Every row gives one point. The points of each table are mixes of a few directions, plus a little noise. How many directions does each table use, and how many do they share? Where both have some left over, give the other angles between the two spaces (their principal angles), to ten degrees, smallest first.

First (5 x 2):
[[-45  -5]
 [ 17   2]
 [-31  -3]
 [ 80   9]
 [-21  -2]]
Second (5 x 2):
[[ -1 -20]
 [ -1 -20]
 [  5  89]
 [ -1 -16]
 [ -2 -33]]
Directions: first 1, second 1, shared 0; angles 80

First (4 x 3):
[[-49   9 -11]
 [ -5 -13  18]
 [-33  10 -13]
 [ 87  -6   5]]
Second (7 x 3):
[[-28   5 -38]
 [ 19   3  14]
 [-56 -33  -4]
 [ 30   4  25]
 [ 11  47 -66]
 [ -9 -39  55]
 [ 34  13  15]]
Directions: first 2, second 2, shared 1; angles 30

First (5 x 4):
[[ 31   8  -6  66]
 [ -2 -22  23 -47]
 [ -4  18 -16  44]
 [-19   1   6  27]
 [ -5  -4  -5 -90]]
Second (8 x 4):
[[-17   4  -8 -39]
 [  7  19 -14  89]
 [-42  24 -31 -41]
 [ -9  -7   3 -51]
 [ 51 -27  36  58]
 [ 41 -37  42  -4]
 [-20  12 -15 -19]
 [-11  12 -12   6]]
Directions: first 3, second 2, shared 2

First (9 x 6):
[[ 97 -27  34   2 -33 -35]
 [ -7  -5  12 -47  -8  42]
 [-61  -4 -21  29  40   1]
 [-43 -28 -25   6  -8  20]
 [  0  -6  -8 -29 -38  27]
 [-19  75   0   8  42 -17]
 [ 70  -8  20  12 -23 -36]
 [-26 -19 -35  19 -31   2]
 [-12  23  22   1  59  -5]]
Second (7 x 6):
[[ 15  22 -52  41 -76 -38]
 [-42 -35  15 -25  41  42]
 [-25  -5 -33   5 -36  10]
 [ 40  43  12 -15 -19 -13]
 [ -6 -12   6   2  15   3]
 [ 47  11  70 -17  75 -14]
 [-29 -25 -16  10   0  10]]
Directions: first 4, second 3, shared 3

First (7 x 8):
[[  21  -46  -82 -113   49  -75  -15  -45]
 [   5   12   12    6  -13    3   -4   -2]
 [ -18   30   57   83  -31   56   13   35]
 [ -27  -12    9   46   16   34   23   32]
 [   2    0   -2   -4    0   -3   -2   -3]
 [  11    8    1  -14  -10  -11   -9  -11]
 [   7    8    4   -5   -9   -5   -6   -7]]
Second (8 x 8):
[[  0  25  71  28 -59  -9  -4  -9]
 [ -1   6 -41  43 -10  10  -5 -38]
 [ 22  19 -71   4  14  21 -18 -24]
 [ 16  36  62 -16 -14  27  -6  53]
 [-37 -57 -10  -4  39 -19  30  11]
 [-31 -15  64  40 -31 -13  20   4]
 [ 12  -4  13 -51   8 -21  -6  10]
 [ 19 -11 -88 -46  54   3 -11  -7]]
Directions: first 2, second 4, shared 2

First (10 x 9):
[[   7    1   88  -37  -11  -44  -23   64   44]
 [   6    1   68  -29   -9  -35  -17   49   33]
 [  -3   -1  -50   21    6   25   12  -36  -25]
 [  -3    0  -39   17    5   20   11  -28  -19]
 [   7    2   88  -37  -10  -45  -22   63   43]
 [   0    1    2   -1    0   -1   -1    1    1]
 [   1    1    6   -3   -1   -3   -2    4    3]
 [ -10   -2 -119   50   14   62   30  -87  -59]
 [  -1    0   -3    1    0    2    1   -2   -1]
 [  -4   -1  -41   18    5   21   10  -30  -20]]
Second (10 x 9):
[[ 11  26   1 -50  -8  42  25  -4  -9]
 [-24 -12 -40  64  -7 -36 -24 -65 -20]
 [ 55  -4  25 -34  44 -15  -3  37   0]
 [-18   7  -1  -8  -6  13  28  -8 -22]
 [-11 -27 -10  50 -18   4 -58  38  74]
 [-65  17  54 -17 -70   5   5  22  35]
 [-23  21  -8  -7  -9 -18  32 -69 -61]
 [ 53   9   7 -29  32 -28 -13 -16 -15]
 [  5 -43  -2  51  45 -33  -3  44  -3]
 [ 15   7 -27 -21  -2  67   7  21  21]]
Directions: first 1, second 5, shared 1

First (7 x 9):
[[ 33  -3 -20 -19 -43 -27  -1  26  26]
 [ 30  -3 -17 -18 -38 -25  -1  24  23]
 [-34   3  20  20  44  28   2 -26 -27]
 [ 27  -3 -16 -16 -35 -22  -1  22  21]
 [-54   5  32  32  70  44   2 -42 -42]
 [ 24  -2 -14 -14 -31 -20  -1  19  19]
 [-26   2  16  15  34  21   2 -20 -20]]
Second (8 x 9):
[[ -13  -19   11  -29   21   64  -14   -8   -8]
 [ -15   14    0    2  -10 -107   21   22   12]
 [  -9   19   -4   13  -17 -121   24   23   14]
 [  19   -1   -7   15   -4   51  -10  -14   -6]
 [   8   -3   -2    3    1   36   -7   -8   -4]
 [   9    4   -5   11   -6    2    0   -3    0]
 [  13    4   -6   14   -7   12   -2   -5   -1]
 [ -12  -18   11  -28   21   63  -13   -7   -8]]
Directions: first 1, second 2, shared 0; angles 60

First (11 x 11):
[[ -2 -19  28  19  51 -19 -55  39 -40 -12  12]
 [-24  -2 -36 -24  -5 -52   7 -88  11  17 -71]
 [ -1  -1  -8 -24 -12 -25  27 -50  27  29 -26]
 [ 10   4  13  18  -1  36  -7  53 -11 -20  38]
 [-31   7 -44  20   3  -4 -35 -18 -37 -48 -43]
 [ 20  10  12  -3 -27  38  36  25  25   9  38]
 [-30  25 -59  39 -24  48 -27  19 -42 -81 -17]
 [ 32  -7  51  -3   6  20  17  52  18  28  60]
 [ -3 -25  28  -3  52 -53 -40  -4 -20  19 -12]
 [ 13  -9  27  -2  14  -3  -2  21   3  15  22]
 [ 16  16 -12 -36 -57  14  81 -48  66  43  -1]]
Second (8 x 11):
[[-43  -5 -27   5 -39   9   9 -52  15 -16 -53]
 [-22 -38   7  15 -43  32  -4 -54  14 -22  -7]
 [ 55 -32   5 -42  41   9   2  30  15  14  63]
 [ -3  25  18  17  54 -62 -41  25 -49  11 -18]
 [-40  27  19  49 -90  10  28 -83   7  -2 -39]
 [  8  -2  -8   3  -1  40   0  44  -1 -22  29]
 [  5 -10  13 -25  28  -1  11  54  26  28  10]
 [ 41  34 -27 -24  52 -36  -5  34 -27   9  16]]
Directions: first 3, second 6, shared 3

First (10 x 12):
[[ -14  -27   54   -4    6   38  -80   57   -3    0   19   -5]
 [  -3    9   19   11   28   14  -23   -5  -42  -23   11  -10]
 [   6   41  -15   26   27  -24   61    0  -29  -19   -2    4]
 [  14   -6   -2   14    7  -21   13   20  -13   -4   -6    9]
 [   3  -26    9    6  -22  -20  -31    7    2   -5  -12   -9]
 [  11  -10  -18   13   11   -7   17   44   13   19    5   33]
 [  44  -39  -48   -2   47   11    6  -21  -30   23   11   54]
 [ -43   59  -47    5  -21    5   11 -110   16  -23    1  -42]
 [ -38    3   29  -47  -57   35  -28  -16   68   19   -1  -35]
 [  20   -6   20  -21  -27  -32   55   25   18   12  -26   -1]]
Second (10 x 12):
[[  7  -2  -9   3  -7 -18  10 -13  -3  -4  -9  -2]
 [-28 -13  -5  15  41  73 -99  16  -5   6  49  19]
 [ -4  14  31 -19  -4  10  28  31  14   8  -1  -4]
 [ 17   1 -10   0 -20 -42  40 -21  -3  -7 -25  -8]
 [ 24  -1 -19   2 -27 -61  51 -35  -7 -11 -35 -11]
 [-12  19  44 -25   2  27  25  49  20  13   7  -3]
 [ -5 -18 -30  22  17  14 -58 -23 -15  -6  16  10]
 [ 14  34  54 -42 -37 -38 121  40  27   9 -37 -20]
 [ -2 -21 -38  27  16   7 -60 -33 -19  -8  13  10]
 [-10 -14 -18  17  20  27 -58  -9  -9  -2  22  10]]
Directions: first 6, second 2, shared 2

First (11 x 14):
[[  -4  -28   -7    8   -4   12   18  -28   16  -11   -1   22  -14  -28]
 [  59  -38   63   -4   40 -100   25   18    2   88  -26  -69  -20  -37]
 [ -52   44  -35   11  -96  -16  -24  -23   21  -19    3   60   40   43]
 [   3   36   -8  -18   42   58  -25   43  -39  -30   18  -25    8   35]
 [   6   30   14   -6  -17  -52  -17   24   -8   34   -7  -23   22   30]
 [  -4   -3   -6    2   -3   10    3   -6    3   -7    1    9   -1   -4]
 [ -10   43   -9  -10   -3   14  -26   29  -20  -11    8   -7   22   42]
 [  30 -104   27   23   15  -38   66  -69   49   31  -21   12  -56 -105]
 [  -6    6   -9   -2    3   23   -4    2   -5  -15    6    5    1    7]
 [  14  -24    0   -3   49   50   13   -1   -8  -20    8   -9  -25  -25]
 [ -32   43  -31   -3  -27   40  -27   10  -11  -39   14   27   25   45]]
Second (8 x 14):
[[-14   9  -9   8 -21 -20  -7 -20  18  -6 -12  22  15   7]
 [-23 -31 -11 -19 -82 107  16  42 -46   0  83 -13 -50 -19]
 [  1   4  31 -14 -86 -48  -8  51 -24  75  29 -50  -5  10]
 [ 12  14  14  -1  26 -33 -15  11   0  12 -20 -24  13  11]
 [ -8   6  -2  -8  10  46 -21  24 -21 -19  13 -24  -5   7]
 [-10   7 -32  23  57   1   2 -69  45 -63 -45  67  24  -1]
 [ 42 -12   4  10 109 -29  31 -38  23 -13 -43  21   2 -18]
 [  1   3   5   2 -15 -25   1  -2   6  14  -4   2   5   2]]
Directions: first 3, second 4, shared 2; angles 30

First (10 x 18):
[[ -6 -24   5  13   3   4  22   3 -40  -6  22  25 -12  -6   6 -22  30  27]
 [ 54  72   9 -37 -19 -47 -23  46   5  17 -68 -60  17  -9  -7  52 -13 -42]
 [ 13  53 -13 -31  -4  -8 -52  -8  95  13 -51 -61  27  17 -15  50 -72 -65]
 [ 26   0  19   5 -10 -25  34  40 -85  -2   2  18 -14 -24   9 -12  59  32]
 [  3 -22  -2  -5  30 -12  22  25 -81  11  -5 -22  -8  19   4  -6  23  20]
 [-23  12 -16  -3  -7  27 -41 -46 115  -4   0  -6  17  11 -10  14 -64 -38]
 [-30 -10  -7  16 -13  33 -18 -46  82 -14  29  33   4  -4  -3 -11 -29  -8]
 [ 15   0  10   2  -5 -15  18  23 -49   0   0   8  -7 -12   5  -6  32  17]
 [-12 -17 -10  -2  23   6   1  -5 -12   6   1 -16   0  20   0  -2 -10   2]
 [-40 -65   4  42   2  36  37 -30 -31 -22  72  80 -23 -13  12 -58  44  56]]
Second (9 x 18):
[[121  40  43 -18  17 -20 -46  52 -54  57  28  26 -19 -30  -8  -8  41   1]
 [ -8 -26 -31   0  59  -2  29  21 -99 -10 -37 -46   0  59   0 -11 -16  14]
 [-39  -4 -11   1 -30  12  -2 -23  52 -10   8  10   4  -6   8  11  -6  15]
 [ 55  61  33 -33 -60 -45 -19  52  -3  36  -8   1  -4 -56  11  42  57  19]
 [-62 -20 -22  35 -29  35  27 -43  46 -58   9  47   5  -2   8 -22 -18  19]
 [ 51  13   7 -28  24   3 -47  23 -16  58  27  -5 -11   8   1  10  10  22]
 [-31 -24  -7  27   8  19  15 -35  27 -33   6  14   4   6  -6 -24 -23 -23]
 [-19 -19  -2   4  30 -23  33   1 -33 -17 -38 -55  10  20 -11   0 -17 -50]
 [-67 -23 -13  15 -19  21   7 -49  79 -26   8   3  11   0   0   1 -29 -16]]
Directions: first 3, second 5, shared 2; angles 40

First (9 x 20):
[[   9  -27  -25   34   26   13   25   43   -8  -27   -2   -8  -23   -9
    -3  -24  -10  -11   17   -3]
 [  21  -20  -14   18   -2    4   28    3    9  -19    7   19  -16    3
    12  -17  -23   11   -5   -3]
 [  20   21   26    1   -8   -6   12  -12    3  -19   21   43   -9  -42
    36  -42  -33    2  -19  -26]
 [  22  -23  -13   24   -3    8   29    5   10  -25   24   33  -32   -5
    21  -37  -30    9   -3  -18]
 [ -19   43   43  -20   10  -14  -46  -37  -22   41  -32  -33   78    3
   -20   70   36    0    4   27]
 [  37   -9   -4   45   27    5   51   34   -7  -54    0   23  -16  -50
    31  -53  -47   -4   -2  -14]
 [  54   -6   -6   11   -9   -4   48  -31   21  -31  -27   32   25    1
    32   13  -39   39  -37   21]
 [ -56   17  -19  -74  -24   -6  -46   21    9   32  -17  -54  -25   21
   -42   14   52  -25   -2   12]
 [ -86    4   12  -39  -15   -1 -104  -28  -14  102   25  -54   17   78
   -69   77   94  -19   47    5]]
Second (8 x 20):
[[-28  12  -5  60  23  19  36  14 -29  -8  34 -41  26 -18   5   3   5 -55
   13  25]
 [ 47 -21   6 -99 -40 -32 -57 -23  49  13 -56  69 -43  29  -7  -8  -9  89
  -24 -41]
 [  1   0  -1  -1  -1   0   1  -1   1  -1  -1   2  -2   1   1   0  -1   2
   -2  -1]
 [ 10  -3   9 -23  -4 -10 -24  -3   6   8 -17  15  -6   5  -7   2   2  22
    2 -13]
 [ -2   1   3   2   4   0  -5   2  -4   3  -1  -2   4  -2  -2   2   3  -1
    4  -1]
 [-36  16   1  72  33  22  35  18 -39  -6  39 -51  35 -23   2   7  10 -66
   21  28]
 [-42  23  23  75  56  17   1  25 -58  11  29 -58  52 -31 -12  18  25 -67
   45  17]
 [ 50 -28 -38 -85 -73 -17  13 -31  73 -20 -28  68 -64  38  20 -24 -35  75
  -62 -14]]
Directions: first 5, second 2, shared 1; angles 60

First (9 x 24):
[[-18 -25 -49 -25  15 -31 -39 -24  48  59  78 -57 -85 -22  76 -20 -17  21
  -80 -59  -8 -27 -44   2]
 [ 14  20  38  20 -11  26  32  19 -39 -47 -63  46  68  18 -61  16  14 -17
   63  48   7  22  36  -1]
 [  8  11  22  12  -7  13  18  11 -21 -25 -35  25  38   9 -34   9   8 -10
   35  26   4  12  20  -2]
 [-16 -21 -41 -22  12 -27 -34 -20  41  50  68 -48 -71 -19  64 -16 -15  18
  -68 -51  -7 -24 -38   1]
 [  0  -1   0   1   0   0   0  -1   1   0   1  -1  -1   0   1   0   0   0
    0  -1   0   1   0   0]
 [ 18  24  47  24 -14  31  39  23 -47 -58 -77  55  83  21 -74  19  16 -21
   77  59   8  27  44  -1]
 [  3   4   8   4  -3   5   6   5  -8  -8 -13  10  15   4 -12   3   4  -3
   13  10   1   5   7   1]
 [ -8 -12 -23 -12   7 -14 -19 -11  23  28  36 -27 -41 -10  35 -10  -9  10
  -37 -27  -3 -13 -21   2]
 [ -1  -2  -2  -2   0  -2  -3  -1   2   4   5  -3  -5  -2   4  -1  -2   2
   -5  -4   0  -3  -3   0]]
Second (10 x 24):
[[  -5   -6  -12   -6    4   -8  -10   -6   12   15   20  -14  -21   -5
    19   -5   -4    5  -20  -15   -2   -7  -11    0]
 [   1    1    2    1   -1    1    2    1   -2   -2   -3    2    3    1
    -3    1    1   -1    3    2    0    1    2    0]
 [  12   17   32   16  -10   21   27   16  -32  -39  -53   38   57   15
   -51   14   11  -14   53   40    5   19   30   -1]
 [  -6   -8  -15   -8    5  -10  -13   -7   15   18   25  -18  -27   -7
    24   -6   -5    7  -25  -19   -3   -9  -14    0]
 [   4    6   12    6   -4    8   10    6  -12  -15  -20   14   21    5
   -19    5    4   -5   20   15    2    7   11    0]
 [ -26  -36  -68  -35   21  -45  -57  -34   68   84  112  -81 -121  -31
   108  -29  -23   30 -113  -84  -12  -40  -64    2]
 [ -10  -14  -26  -13    8  -17  -22  -13   26   32   43  -31  -46  -12
    42  -11   -9   12  -43  -32   -4  -15  -25    1]
 [   4    6   11    6   -4    8   10    6  -11  -14  -19   14   20    5
   -18    5    4   -5   19   14    2    7   11    0]
 [  18   25   48   25  -15   32   40   24  -48  -59  -79   57   85   22
   -77   20   17  -21   80   60    8   28   46   -1]
 [   6    8   16    8   -5   10   13    8  -16  -19  -26   19   28    7
   -25    7    5   -7   26   19    3    9   15    0]]
Directions: first 1, second 1, shared 1

First (8 x 24):
[[-21  61 -56 -11 -59  22 -27  17 -82  -9  80 -15 -79   2 -58  54   5  -1
  -12  -9 -40 -24   1   1]
 [-12  21   4 -23  12  29 -12   2   6  39  15  -5  30   0 -12  25 -10  18
   10  -3  42  20 -20   3]
 [-20 -31  14  26 -31  10  17  93 -35   8  34  30 -56   8 -52  83 -76   2
    5 -18 -18  10  52  55]
 [ 30   2  14 -16   6  -6 -11 -48  38  -7 -40  24  27  -3  30 -48  11 -10
    0 -31  10   3 -10 -16]
 [-20  28 -43 -20  66 -20   5   1  42  -2 -35 -23  51 -26  64 -19  40 -15
   25  75  21  -6 -47 -26]
 [ 20 -38  -5  28  41  13 -23 -37  20  21 -31   0  36 -50 -16  -7 -25   0
   -6  30 -11  -6 -14 -21]
 [ 21 -26  57  16 -45   3   9 -63 -30  -9  26 -37  -7  46 -24 -54  43  30
  -41 -44  -3   2  16 -11]
 [  3 -17  16   0  11 -50  42  34  40 -41 -49  25  -1  21  68 -34  12 -25
   17   0  -2   2  21  15]]
Second (8 x 24):
[[   8   -7   20   12   28   -6  -12   16    2   14   26   15    3    6
    -9   21   11   37  -10  -14    7   -4   14   13]
 [ -15   24  -39    1  -27  -18   17  -35  -38  -21   18  -71  -11   11
    -1  -39   41  -14   -7   41  -23  -25  -23  -30]
 [  -2   14   -8  -22  -28  -28   31   15   19  -37  -40   18  -14   18
    46  -30   -6  -44   22  -14   -4    3    7    6]
 [  -4    1    5  -20   -7   25  -12  -27   20  -41  -44   14   -7  -15
    49  -31   57  -29  -11   11   -3   21  -19  -23]
 [  25  -30   61   31   74    5  -38   46   18   52   52   60   16    1
   -34   71   -8   91  -19  -45   26    3   39   41]
 [ -25   29  -84   11  -67  -32   50  -26  -74   26   37 -121   -2   12
   -73  -21  -79  -37   28   52  -27  -45  -24  -21]
 [   1  -25   14  -21   -7   67  -26  -12   39    4  -69   52   15  -47
    11   12  -44  -43    8   -8   16   48  -15   -5]
 [  12   -6   31    8   34  -13  -11   24   14    2   19   32   -1   13
    11   16   27   39  -11  -24    8   -1   21   18]]
Directions: first 6, second 4, shared 2; angles 50, 70
